Each row is a point. Examples show where two turns around zero, p and q, send a point. Where does a point land after both, in the order given? Backwards means that the second turn is done in reverse. Each puzzle has new turns, and all numbers are rounded.

Turn p:
[-5.2  0.4] -> [-2.0 -4.8]
[ 1.7 -0.1] -> [0.6 1.6]
[-1.1 -0.8] -> [ 0.4 -1.3]
[0.7 2.2] -> [-1.9  1.4]
[ 3.9 -1.6] -> [2.8 3.2]
Turn q:
[ 1.0 -2.5] -> [1.7 2.1]
[ 0.6 -3.3] -> [2.6 2.2]
[-2.7  3.4] -> [-1.6 -4.0]
[1.1 2.4] -> [-2.6 -0.2]
Where do these land?
q, then p: [-2.1 -3.1] -> [1.5 3.4]
p, then q: [3.5 0.9] -> [-3.3 -1.6]
q, then p: [-1.4  2.1] -> [ 1.8 -1.8]

Turn p:
[-2.5 -0.3 -0.5] -> [-2.0  0.6  1.5]
[-3.0  0.6 -2.9] -> [-1.2  1.4  3.8]
[-0.6  0.2  4.2] -> [-2.1 -2.9 -2.3]
[ 3.3 -1.8 -0.8] -> [ 2.5  1.9 -2.2]
[ 0.6 -0.3 -4.1] -> [2.0 2.9 2.2]
[2.2 1.6 4.1] -> [ 0.8 -3.9 -2.9]
Turn q:
[-3.2  3.4 -0.4] -> [-1.0  3.7  2.8]
[ 3.3 -0.4  0.3] -> [-1.2 -3.0 -0.8]
[-3.3 -0.9  1.9] -> [ 0.9  3.4 -1.7]
[ 3.2 -2.1 -1.8] -> [ 1.3 -4.0 -0.2]
Where do these land?
p, then q: [ 5.3  5.8 -1.0] -> [-0.6 -6.9 -3.9]
p, then q: [-2.3  0.7 -0.1] -> [ 0.1  2.0 -1.4]
p, then q: [ 1.2 -2.4  2.8] -> [ 2.4 -0.4  3.0]
p, then q: [-1.2 -1.3 -1.6] -> [-1.7  1.6  0.6]
q, then p: [-1.8 -1.2  0.7] -> [ 2.0 -0.5  1.0]
p, then q: [-1.2 -1.5 -0.8] -> [-0.9  1.6  0.9]

Turn p:
[-2.8 -3.5 -3.2  0.9] -> [-1.3 -5.1 -1.7 -1.0]
[ 4.7  0.3 -0.4  1.5] -> [0.6 0.9 0.8 4.8]
[ 0.0  1.5  0.3 -0.5] -> [-0.6  1.5  0.2 -0.3]
[-1.7 -1.9  0.9  0.9] -> [ 1.1 -2.1  0.7 -1.4]
[ 3.3 -1.6  2.4 -2.8] -> [ 4.1  2.0 -1.9  1.5]
[-3.4  5.2  0.0  0.1] -> [-4.0  2.7  2.0 -3.3]
Turn q:
[-2.2  1.8  2.4 -3.5] -> [ 1.3  4.2 -2.5 -0.3]
[-0.4  2.9 -2.6  2.7] -> [ 2.3 -3.9 -1.5 -0.1]
[1.8 0.6 1.3 0.7] -> [1.4 0.2 1.9 0.4]
[ 1.9 -2.4 -1.8 -2.5] -> [-2.6  0.5  1.4 -3.1]
[-3.1 -3.7  2.0  3.5] -> [-3.1 -0.6 -0.2  5.4]
[1.5 0.2 3.0 1.9] -> [1.6 0.6 2.5 2.4]
[ 0.5  0.6 -4.2 -2.9] -> [-0.9 -0.9 -1.6 -4.8]
Where do these land?
p, then q backwards: [ 0.2 -2.7 -1.8  1.5] -> [-0.7  0.2 -1.6  3.1]
p, then q: [-4.0  2.6  1.6  2.0] -> [ 0.2  5.2 -1.4  0.4]
p, then q: [ 3.2  1.0 -1.6  2.0] -> [ 0.8 -2.0 -0.1  3.6]
q, then p: [ 3.4 -0.5  1.7 -2.2] -> [ 1.4  3.9  0.9 -1.3]
q, then p: [ 4.6 -0.8  0.0 -2.4] -> [ 2.6  3.9 -0.5 -2.3]
p, then q: [-2.5 -2.4  0.1  0.6] -> [-2.8  1.5  1.1 -1.1]
q, then p: [-4.9  2.9  0.1 -1.5] -> [-4.6 -0.7 -1.8  3.1]

Turn p:
[-1.3  0.4 -1.4 -2.6 -1.2  1.2] -> [-1.2  0.4 -0.7 -1.9 -2.6 -0.9]
[ 1.9  3.2  3.3  2.9 -1.9 -3.2] -> [ 0.8 -5.2  2.3  2.0  1.5  2.8]
[ 3.4  3.9 -1.3 -1.8  0.3  2.6] -> [ 3.1  0.1 -0.8 -2.5 -3.0  3.6]
[-1.2 -2.4  2.2  2.3 -0.6  0.7] -> [-2.4  0.8  1.2  0.5  3.2  0.1]
[-4.9 -3.5  1.1  1.8  1.4 -4.5] -> [-3.1 -0.4 -0.2  5.1  2.4 -4.6]
[-0.1 -1.4 -3.8 -0.4  0.1  1.3] -> [ 0.8  1.4 -2.6 -2.3  0.0 -1.9]
[-2.7 -0.5 -2.5 -0.7  2.9  3.0] -> [-1.2  3.9 -3.8  0.0 -1.1 -0.3]
[ 4.9  0.2  2.4 -1.6 -1.1 -1.2] -> [ 3.3 -1.1  4.6 -0.9 -0.4  1.1]
Turn q:
[ 1.7 -1.1 -2.0  0.4  1.2  1.1] -> [ 1.0  0.5 -1.9 -1.1  1.8 -1.3]
[-2.1  2.5  4.1 -0.4  1.8  2.3] -> [-3.8 -3.7  2.1  1.7  0.6 -0.3]
[-0.3  2.1 -1.3  0.9 -0.1  2.8] -> [-0.1  0.2  0.9  2.0  2.1 -2.4]
[ 3.4  2.6 -3.3  0.0 -1.9  2.0] -> [ 0.5  4.1 -0.9  2.4  3.5 -1.0]
[-3.3 -1.4  0.0 -2.9  0.3 -2.0] -> [-0.3  0.0  2.9 -3.4 -2.2  0.6]
[ 0.9 -1.4 -2.1  3.1 -3.0  1.0] -> [ 2.6  2.0 -2.1  2.1 -1.3 -2.3]
[-2.5 -1.6  2.3  0.0  3.2 -4.7] -> [ 1.3 -4.1  1.2 -3.1 -2.2  3.4]
[ 2.9  4.2 -1.1  1.0 -2.5  1.3] -> [-0.1  2.9 -0.2  4.5  2.7  0.4]
[-0.7 -5.8  3.4 -2.0  0.9 -3.8] -> [-1.0 -1.8 -1.9 -5.0 -5.0  2.8]
Where do these land?
q, then p: [0.8 2.0 1.0 0.9 0.8 3.9] -> [-0.4  0.2 -2.0  3.4  2.1 -1.6]
p, then q backwards: [-2.0 -2.1  0.0 -4.0 -1.7 -0.9] -> [-3.4 -1.8  0.2 -1.6 -1.7  2.8]
q, then p: [-2.5  2.4 -2.3  5.5 -2.0  1.0] -> [ 3.2 -2.9  1.9  1.3  5.2  1.2]
p, then q backwards: [ 0.6 -0.7 -2.3  1.1 -2.0  0.3] -> [ 0.5 -1.7 -1.0 -0.3  2.6  0.7]
q, then p backwards: [ 1.8 -0.2 -0.5 -2.6  7.5 -2.3] -> [ 3.2  0.6 -1.0  5.0 -5.2  2.8]
p, then q backwards: [ 1.7  2.1  2.1 -2.5 -0.7  0.0] -> [-2.8  0.2  1.1 -0.2 -0.8 -2.9]
p, then q backwards: [-0.6 -3.6  2.1  1.5 -1.9 -2.0] -> [-1.6  3.0 -0.8 -1.1  1.8  3.3]

Turn p:
[ 2.6 -3.2 -3.1  0.7 -0.6  0.9  0.5 -2.1] -> [-0.3 -3.2 -0.2 -0.7 -2.9  3.1  1.4  1.4]
[ 0.3 -3.0  0.7  1.7 -0.2  4.7  0.1 -0.3] -> [ 2.0 -0.1  0.2  2.2 -5.0  0.5  0.8 -0.6]
[-0.6  3.5  0.8 -4.4  0.5 -1.5  0.7  1.9] -> [-2.5  2.3 -0.6  0.8  3.6 -0.7 -3.5  0.7]
[-2.2 -1.7  3.1 -2.0 -0.4 -3.3  2.4  1.6] -> [ 1.2 -1.8 -0.9  0.1  1.9 -4.3 -3.4  1.4]
[ 3.5 -2.4  0.2  2.9  0.1  0.8 -3.0 -1.0] -> [ 0.1 -2.7  3.3  0.7 -2.1  1.3  3.0 -1.7]
[ 4.4  2.2  1.2  4.1  0.9  3.9  1.5 -5.1] -> [-0.5 -1.4 -2.9  1.2 -2.5  3.8  2.9 -6.8]
[-4.3  3.1  1.1 -2.0 -2.8 -4.4  0.6  3.8] -> [ 0.4  2.6 -1.1  0.0  6.0 -4.4 -0.9  3.3]
[-1.1 -0.7 -1.4 -1.5  2.5 -1.4 -2.6  2.5] -> [-0.1  1.5  3.9 -1.8  0.7  0.0 -1.8  1.7]
[-0.7 -0.8 -1.7  2.5  1.4 -0.1  1.7  0.9] -> [ 3.3 -0.1 -0.3 -1.6 -0.1  1.5 -0.1  0.2]
[-1.2 -2.6 -0.8  2.0  1.0  1.4 -1.3 -4.5] -> [-0.2 -1.0 -0.2 -3.1 -4.6 -0.3  2.1 -1.3]
[-0.7  5.6 -0.1 -3.9 -2.5 -1.0 -0.5  2.1] -> [-3.5  3.8 -1.3  2.0  4.8 -0.6 -0.5  1.6]
Turn q:
[ 2.3  3.2  0.2  1.3 -0.2  2.1  2.6  3.1] -> [ 0.8 -1.3  2.3 -0.3 -1.9  3.9 -3.4  0.7]
[ 0.6 -4.9  2.4 -0.1 -2.0 -2.3  0.7 -5.4] -> [-3.3 -2.4 -4.2  3.0  1.9 -4.4  1.0  1.1]
[-1.4 -1.9 -2.2 -3.8 -1.7  0.7 -1.7 -3.8] -> [ 0.3 -0.2 -1.8 -2.6  4.4 -3.1  2.0  1.4]
[ 1.2  3.5 -2.4  1.0  2.5  1.9 -2.9 -0.6] -> [ 0.8  2.1  3.7 -3.3 -2.3 -1.2 -0.2  1.8]
[ 1.1 -0.8 -0.7  3.7 -2.0 -0.2 -0.3  2.5] -> [-2.7 -1.3  3.2  1.4 -0.3  1.6  0.1 -1.8]
[ 0.0  2.4  0.2  1.6 -0.6 -3.3  1.7  1.8] -> [ 1.0 -0.5  1.0  1.5 -1.4  0.1 -2.7 -3.5]
[ 0.5 -3.5 -0.7 -3.8  2.4 -0.8  0.3  0.1] -> [ 3.1 -1.3 -2.0  0.9  0.7 -0.4  3.9  1.2]
[-1.5  3.4  2.2  2.3 -0.9 -0.9  3.6  3.7] -> [ 0.1  0.3 -0.3  1.2 -2.0  3.9 -4.3 -3.6]
[-0.1 -3.5  3.2 -2.9 -2.0 -1.4 -3.1 -2.8] -> [-1.1  1.7 -2.5  3.3  4.1 -3.0  1.7  2.1]
[-2.7  2.1 -2.2  0.7  4.6  4.2 -1.0  1.5] -> [ 1.0  3.0  0.8 -5.0 -3.4  2.7  2.0  0.5]
Where do these land?
p, then q: [-4.8 -1.8  3.1  1.3  1.1 -1.7 -2.5 -2.4] -> [ 3.3 -0.8 -1.8  3.2  2.6 -3.9 -1.8 -1.8]
p, then q: [ 1.6  1.4 -0.9  3.9  3.1 -4.2  2.0 -0.7] -> [ 2.3 -1.3 -2.2 -0.8 -0.6 -1.4  2.9  5.4]
p, then q: [-2.7 -2.7 -3.2  1.8  0.9  2.5  2.5  1.1] -> [ 1.1 -2.0  4.2  0.5  2.8  1.9 -1.7  2.3]
q, then p: [ 6.5 -0.3 -1.0  1.3  0.5 -3.6 -0.7  1.7] -> [ 3.3 -4.8  1.4  2.2  0.4 -3.3  2.0 -2.3]
p, then q: [-3.8  4.0  0.7  0.3 -0.4  3.4 -2.5  2.2] -> [ 1.6  1.3  1.4 -1.3 -2.6 -1.1 -6.0 -1.3]
p, then q: [ 1.7  0.9 -2.3 -2.0 -2.3  1.2 -0.8 -1.4] -> [-1.1  0.4 -0.9 -2.5  0.1  3.1  0.2 -2.1]
q, then p backwards: [ 1.6  2.1 -1.1 -0.3 -3.8  1.1  2.6  2.0] -> [ 3.2 -0.8 -0.6 -1.0  3.3 -2.5  1.6  1.6]
q, then p backwards: [-2.7  0.5  1.1 -2.4  1.4 -1.7  0.0  2.7] -> [-0.5  2.4  0.1  3.1  0.8  2.4  1.8  1.2]
q, then p: [-0.1 -0.3  1.9 -3.8 -1.9  1.8  2.7 -4.5] -> [ 0.5  1.2  4.4 -2.5  0.5  3.1 -1.4  3.6]
p, then q: [ 2.6 -3.9  1.7 -0.2  1.6  1.3 -3.2 -0.8] -> [-4.1  0.6 -2.6  3.1  2.5 -0.1 -0.9  0.1]

Turn p:
[ 1.9 -1.3 -1.0 -1.8 -2.1  0.3  3.3  0.5  2.0] -> [ 1.1  1.1 -2.0 -1.2  2.4 -2.1 -2.5 -1.1 -1.9]
[-2.2  0.0 -0.6  4.5 -3.1 -0.1  1.3  0.5  0.6] -> [-2.7 -2.9 -1.4  2.1  0.1 -1.8  1.0  0.6 -3.2]
[ 0.1 -2.3  0.7 -1.1 -2.5 -2.3  0.2  1.1  2.2] -> [ 0.4  0.9 -2.8  0.2  0.8  0.1  0.5 -3.4 -1.8]
[ 2.2 -1.6  2.6 -1.4 -1.8  3.4  1.5  1.6  1.8] -> [ 1.7 -2.3 -1.1 -3.5  1.2  0.7 -3.0 -1.8 -1.7]
[ 1.9  2.9 -0.9  5.2  7.1 -1.6 -0.6  1.4  1.1] -> [-0.7 -0.3 -2.5 -2.1 -1.0  0.3  4.8  7.0  3.6]
[-1.6  3.1 -0.5 -1.8 -1.4 -0.4 -2.3  0.7 -1.0] -> [ 0.4  0.7  2.3  0.5 -3.6 -1.5  0.8 -1.5  0.0]
[ 1.7 -1.3 -0.2 -0.7 -1.3  0.8  1.3  0.3 -1.1] -> [ 1.0 -0.9 -0.1  0.0  1.9 -1.0 -1.7 -1.0  0.4]
[ 1.6 -1.6 -1.7  0.5 -2.7 -0.8 -2.6 -1.5 -0.9] -> [-2.3 -0.3 -0.9  1.8  0.1 -1.0 -1.1 -2.9  2.4]
[-5.8 -2.8 -0.9 -1.5 -1.5  2.7 -1.5  0.5  1.5] -> [-3.6  0.6  3.7 -1.1  0.9  1.5  0.9 -3.2 -4.1]
[ 1.8  5.8 -2.0 -0.9  4.9 -0.1 -1.0 -4.8  1.7] -> [-0.8  4.8  0.2 -1.0 -4.3  0.2 -2.0  5.8  3.3]
[ 1.4 -2.7  4.5  0.5 -0.9  0.1  2.2 -0.4  0.7] -> [ 2.1 -2.2 -2.7  0.3  1.8  3.1 -1.8 -0.7 -1.6]
[-2.9  1.7  0.0 -1.5  5.1 -2.0 -1.5  0.1 -8.7] -> [ 3.4  0.7  7.1  4.0 -0.1  1.3  4.1  2.2  4.3]
Turn q:
[-4.8  2.4 -1.4  4.0 -3.1 -0.3 -0.4  1.2  3.1] -> [ 2.6 -1.6  2.9  0.1  3.6 -1.1  3.4  5.0  0.3]
[ 1.8  1.1 -0.4 -2.0  2.7  1.1 -2.3 -2.5 -2.2] -> [-0.8 -0.4 -4.9 -0.3 -2.6 -0.5 -0.7 -0.8 -0.3]
[ 1.2 -0.6  1.6  1.0  2.7  2.9  0.6  2.6  6.9] -> [-2.3 -4.7  4.8  0.3 -2.1 -2.0  3.3 -2.3 -0.7]
[-1.4  0.8  3.2  0.6 -1.3  1.6  1.1 -3.7 -1.4] -> [ 0.2  1.9 -1.8  0.4  1.0  1.6  2.0  0.2 -4.4]
[ 0.9 -2.5 -2.6 -0.7  0.2  0.5  1.0 -0.6 -3.1] -> [-1.5  2.9 -1.5 -0.4 -0.6  1.9 -0.6 -0.6  2.8]
[ 1.0  3.2 -0.3  0.9 -1.9 -1.1  0.0  0.3 -3.5] -> [ 0.9  0.4 -2.8  2.3  3.3  0.1 -1.9  0.7  0.3]
[-3.7 -0.2  4.2 -2.3 -1.1  0.4 -0.8  2.4 -2.8] -> [ 2.5  0.9  1.2  3.2 -2.2  3.1 -2.2  2.2 -3.0]
[-1.4 -0.7 -1.1 -2.7  4.7 -2.1  2.7 -0.1 -0.3] -> [ 0.6 -2.2 -0.3 -3.7 -1.8  4.0 -1.5 -1.7  1.2]
[ 4.4 -0.1 -5.3 -2.3 -3.0  1.3  0.5 -1.6  4.4] -> [-7.0  0.1  0.6 -3.2  1.6 -4.2 -0.6  1.1  2.0]
[ 3.5 -5.7  1.7 -1.2  2.2  1.8 -1.1 -0.6 -1.5] -> [-1.7  3.5 -0.1  0.8 -5.0 -0.3  0.0 -4.5  0.5]
[-3.1  2.6  1.5  1.2 -3.8 -3.7 -1.9  1.9  1.7] -> [ 4.2 -0.8  2.7  0.5  2.9 -2.2 -1.6  3.7 -1.7]
[ 1.6 -0.3 -1.1  3.3  1.8 -2.6  0.6  0.7 -1.4] -> [ 2.4  0.0 -0.7  0.0  1.8 -0.2  0.3 -2.9  3.0]
Where do these land?
p, then q: [ 3.1 -2.9  0.8  1.7 -2.4 -1.9  0.1 -1.0 -3.0] -> [ 0.6  0.2  0.2 -2.6 -0.8 -2.5  4.2 -1.7  2.6]
p, then q: [-2.7  1.4 -2.8  1.0 -2.6 -2.6  3.3  0.7 -5.2] -> [ 5.4  0.7  0.8  0.6  3.5 -0.1  0.7 -5.2  0.8]
p, then q: [-1.8  0.9  3.8  0.3  0.1 -3.9  1.9 -4.5  4.2] -> [-1.7  0.1 -3.3  4.9  2.7  0.0  1.7  3.5  3.9]
q, then p: [ 1.1 -2.8  5.1  1.3 -1.8  4.9 -0.9  1.3 -1.7] -> [-0.7 -5.1 -0.4  4.6 -1.9 -1.4 -0.5  3.7 -1.5]
q, then p: [ 1.3  2.5  0.8 -2.3  2.2  1.0 -3.3  3.7 -0.5] -> [-4.0 -2.1 -2.4  1.7  1.3 -0.1  1.5 -3.4  0.7]
q, then p backwards: [-0.3 -1.9 -2.3  0.9 -0.5  1.6 -1.7 -3.5  2.4] -> [-0.4  1.9 -3.2  0.8  2.1 -0.7 -1.2  2.7  2.3]
p, then q backwards: [5.5 2.2 1.5 3.2 1.9 1.8 0.1 0.3 0.0] -> [-2.0  2.8 -5.0 -1.8  2.5 -1.5 -2.5  0.5 -0.2]
p, then q: [-1.5 -1.2 -0.4 -0.1 -2.9  0.7  0.5  1.4  3.1] -> [ 1.0  2.0 -3.2 -1.4 -0.3  2.2 -1.0  1.2  0.3]
p, then q backwards: [-0.8  1.9 -1.9 -4.1  3.5  0.1  2.1  0.0  1.3] -> [-2.5 -3.5  0.0  0.2 -3.7 -2.4 -0.9 -2.0  0.1]
q, then p backwards: [ 0.3  2.6 -0.9 -3.6  2.9  1.3 -2.7  0.5  0.1] -> [ 2.1  2.8  1.8  3.7 -2.3  1.2 -0.7 -0.8  1.2]
q, then p: [-4.1 -2.8 -3.7  1.6 -0.4 -2.9  0.7  1.2 -0.7] -> [ 2.6  0.4 -2.2 -5.8 -1.8  0.2 -1.7 -0.2 -0.9]

Turn p:
[-2.6 -2.5  2.3  2.1 -3.0 -1.3 -2.5  2.8 -0.4  3.2  0.6] -> [ 5.1  2.1  3.0 -2.8  2.2  2.0 -0.5 -0.5  1.1  0.7  0.5]
[ 1.2 -8.3 -1.5 -3.0  3.4 -0.6 -3.9 -2.4  2.6 -0.4 -3.2] -> [ 0.8  2.3 -1.5 -1.2 -0.5 -0.2  1.0 -3.8 -3.8 -9.6  0.2]
[-1.5  1.5  0.2  0.6 -0.5 -0.8  0.2 -2.8 -3.9  0.1  3.7] -> [ 2.6 -0.7  0.5  0.6 -2.6 -2.1 -0.1  2.7 -2.2  3.3  0.3]
[-1.5  3.1 -1.0 -1.7  1.0  2.9  1.4 -2.8  2.3  0.1  0.2] -> [-4.3  0.8  0.1  0.0 -2.3 -1.6 -0.8 -1.2 -1.1  2.1 -2.2]
[-1.7 -1.7 -0.1  2.5 -1.6  2.6  3.0  2.2 -1.9 -2.2 -1.1] -> [-1.2 -3.3  2.7 -1.1  0.7  2.1 -2.6  0.5  0.0  0.4  3.4]
[ 3.1  5.1 -2.2 -2.5 -0.7  3.0 -5.1  0.0 -1.3  3.2 -0.3] -> [ 0.7  0.8 -0.5  1.1 -2.7 -5.7 -0.2 -2.0  6.2  0.3 -3.0]
[ 1.3  2.1 -1.0  0.5 -3.2 -0.2  4.3 -0.5  3.8 -1.7  2.3] -> [-3.9  0.8  0.0  2.7  1.5  0.9  2.1 -1.3 -0.6  4.5  2.5]
[ 2.7 -1.0 -2.2  3.5  0.9  1.1  1.7  1.5 -0.4  1.0 -6.0] -> [-2.7 -3.5 -0.5 -2.9  4.6 -1.8 -0.7 -0.1  2.2 -3.2  1.4]
[-0.6  1.8 -1.7 -1.0  3.2 -1.9 -3.2 -2.1 -1.0 -3.3 -0.1] -> [ 1.4 -2.3 -4.6  0.6 -3.2 -0.6  0.1 -0.8 -1.5 -0.7 -2.3]
[ 3.2  0.9  3.9  1.1  2.1 -0.9 -0.9 -2.0 -0.8 -1.4  3.3] -> [ 1.1  2.9 -4.1  1.8 -1.2 -0.4 -0.8  4.1 -0.3  0.6  1.3]
[-0.7 -1.2 -0.2 -4.2 -3.1 -3.6  4.3  0.5  4.0 -1.9 -1.8] -> [-3.5  0.0  1.7  1.0  0.7  4.6  6.3 -1.9 -1.5 -0.1  0.3]
[-0.7  1.4  3.7  0.3  1.5  0.6  0.4  0.2  1.7 -0.2 -0.1] -> [-1.5  2.2 -1.2 -1.0 -0.2  2.2 -1.3  1.7  0.4  0.9 -1.3]
[-1.1 -3.5  2.6  0.9 -3.5 -2.1  0.3  2.6 -2.2  3.2  2.6] -> [ 5.0  1.9  4.6 -0.3  2.1  1.8  1.0  2.1  0.1  0.6  1.9]
[-1.1  2.4 -2.6  0.9  3.5  1.2 -0.1  2.7 -2.6  0.3 -0.1] -> [ 0.4 -4.0  0.0  1.2  0.7 -1.2 -3.4  0.6  1.0  0.1 -3.2]
Turn q:
[ 1.5  2.1  1.1 -2.3 -4.1  0.1 -3.7  0.2 -1.1 -3.4  1.4] -> [-1.0 -0.6  2.3  0.0 -0.8 -2.4 -1.9  2.0  5.4  0.6  2.8]
[-3.5  0.2  0.3 -1.6  2.4 -0.1 -1.7  1.5  0.5  2.7 -3.5] -> [ 3.3  1.1  0.8  2.2  1.9  2.4 -2.0 -1.5  0.0  0.1 -3.6]
[-3.4 -0.1  0.9  2.4  2.9  0.3 -1.0 -0.3  2.7 -0.5 -3.4] -> [ 4.7  0.5  2.5  1.1  1.5 -0.1  1.0  0.0 -3.0  0.3 -2.1]
[ 2.3  3.6 -0.3  1.7 -5.4 -1.2  0.0 -0.8  0.0 -0.3  1.1] -> [-0.4  0.7  0.5 -3.4 -1.6 -1.0  2.7 -0.1  4.4 -1.5  2.9]
[-5.2  0.1  3.2 -1.0  3.6 -0.8  1.7 -2.4 -0.4  1.3 -1.7] -> [ 2.5  0.4  1.6 -0.8  3.1  5.1 -1.7  1.4 -3.5  1.2 -1.4]
[ 4.4 -2.5 -1.0 -0.5 -2.3  3.2  4.6  3.0 -0.3  2.9  1.3] -> [-3.3 -1.8 -5.8  0.1 -2.6  0.1  2.2 -4.0  0.6  2.7  0.5]
[ 4.8  0.3  0.0 -0.6  1.6  0.8  4.6  4.0  1.0 -0.7  1.9] -> [-2.4  1.1 -4.8 -2.4 -2.5 -3.0  0.1 -1.0 -1.2  3.8 -1.0]
[-2.7 -3.0  1.7  1.8  1.3 -4.0 -1.5  0.4 -0.8  0.5 -0.8] -> [ 2.0 -1.7  1.7 -0.9  1.8  0.3 -3.1 -1.7 -2.9 -3.0 -0.1]
[-3.7  1.4 -2.7  1.3  0.1 -0.4 -1.6 -0.5 -3.1 -2.1 -0.6] -> [ 2.0  1.8  1.9  2.0 -2.5  1.4 -1.4  2.2 -0.4 -3.2  1.3]
[ 6.9 -0.3 -1.9 -1.3  0.9  0.2  3.2  0.4 -1.0  2.0  1.3] -> [-4.4  1.3 -6.6 -0.9  0.5 -1.8  1.4 -0.7  0.5  0.5  0.1]
[ 6.9 -0.9 -3.6 -2.9 -0.1  0.5  3.4  0.7  3.0  2.1  1.9] -> [-5.3 -0.7 -6.1 -0.9 -0.4 -2.6  3.2 -0.4  1.7  1.0 -3.4]
[-0.9 -0.5 -1.1 -0.9 -4.8 -0.4 -1.0 -2.0  0.3 -4.3  1.4] -> [-0.5 -3.7  2.3 -0.3 -2.4 -0.8  0.5  3.5  2.7 -1.3  2.1]
[-3.0 -0.8  2.7  1.8  2.6  1.5 -4.0 -3.5 -1.0 -1.1 -3.5] -> [ 3.8  0.4  3.7  3.6  4.4  0.8 -0.3  1.4 -2.2 -0.2  2.0]
[-4.5  0.3  0.8  1.9  1.4  0.4 -3.0 -0.8  0.2  0.9  3.3] -> [-1.1  1.2  5.9  0.9 -0.2  1.7 -0.7 -0.9 -2.1 -1.0 -0.2]
Where do these land?
q, then p: [ 0.7 -2.9 -3.1  3.5  2.1  1.9  4.6  3.3 -0.1  0.4 -2.1] -> [ 0.6 -4.9  1.6 -0.1  0.1 -5.0  2.8  0.2 -0.3  0.8  3.8]
q, then p backwards: [ 0.4 -3.1  2.4  2.8  0.4 -2.8  0.1 -1.4  0.3  1.4  2.0] -> [-1.6 -3.4 -2.9  1.9  0.1  0.1  1.8 -1.2  1.1  0.0 -2.8]
p, then q: [ 1.9  2.8  0.5 -0.4 -2.0  1.3  4.2 -4.7  1.8  0.4 -1.6] -> [ 0.5 -0.2  1.4 -3.0 -2.5  5.7 -2.0 -0.7 -0.5 -1.0 -2.8]
q, then p: [-0.3 -4.2 -0.2 -0.6 -2.1  3.2 -3.5 -0.5  1.8 -2.0  0.1] -> [ 2.2  1.8  0.0 -2.3  3.9  1.9 -0.8  1.5 -2.9 -0.7  3.0]
q, then p: [ 3.5  1.3  0.4 -1.5  1.6  1.6  0.5 -0.4  1.5 -1.7  0.2] -> [ 0.7 -1.0  1.1  0.1  3.2  0.1  1.2  0.0 -0.2  0.8 -3.4]
p, then q: [-1.5  5.3  2.2  2.6  2.0 -1.5  1.9 -2.0  2.5 -0.2  1.5] -> [ 1.3  2.9 -1.8  2.9 -0.5  3.7 -0.3 -3.2  1.4 -2.3 -3.3]
p, then q backwards: [-1.6 -1.4 -0.5 -1.1  1.4 -2.0 -0.6  2.4  1.5 -0.8 -2.6] -> [-1.9 -1.3 -0.9 -0.1 -0.5 -1.9  0.9 -1.1  0.7  3.8 -0.8]
p, then q: [-3.7  1.5  2.8 -0.4  0.9  1.4 -0.9 -1.1 -3.4 -2.4  0.2] -> [-0.1 -2.7 -0.4  2.2 -1.0 -0.2 -0.7 -2.9  4.8  0.4  0.8]
q, then p backwards: [-1.0 -3.4  0.2  1.0 -0.8 -1.6  1.9 -0.2 -1.0 -1.1 -0.5] -> [-1.2 -1.7 -1.3  1.3  1.3 -0.7 -0.1 -0.7 -2.0 -2.8 -1.0]
p, then q: [ 3.5  0.7 -4.2  2.4  1.1 -3.1 -3.4 -1.2 -1.5  0.8  1.9] -> [-1.5  0.7 -3.7 -2.0  0.8 -3.3  0.8  0.7 -2.1 -5.4 -0.7]
p, then q: [ 3.8  1.9 -0.4 -3.9 -4.7 -0.9  0.1 -0.6 -0.9  6.2  0.1] -> [ 2.4  0.3 -1.2 -8.6  1.0  0.2  1.4 -0.4 -1.3  2.2 -2.4]
q, then p: [-3.6 -2.3 -0.8 -3.1  3.1  0.0 -5.3 -1.5 -3.4  1.7 -0.9] -> [ 1.7 -0.3 -4.8 -3.1 -0.1  0.6 -6.7  0.0  1.2 -0.5  1.0]
q, then p backwards: [-2.7  0.6  2.4  2.9 -2.6  2.1  1.6  6.2 -2.1 -1.3 -4.4] -> [-2.7 -0.5 -0.9  1.2 -3.8  0.1 -6.7  0.0 -2.0 -2.9  4.2]
q, then p backwards: [ 0.5  3.3 -1.8 -4.2 -0.5  0.5 -1.3  1.6  3.0 -1.6  6.1] -> [-0.7  5.3  2.2 -3.4  0.1  5.0  2.4 -1.0 -0.3  2.7 -1.6]
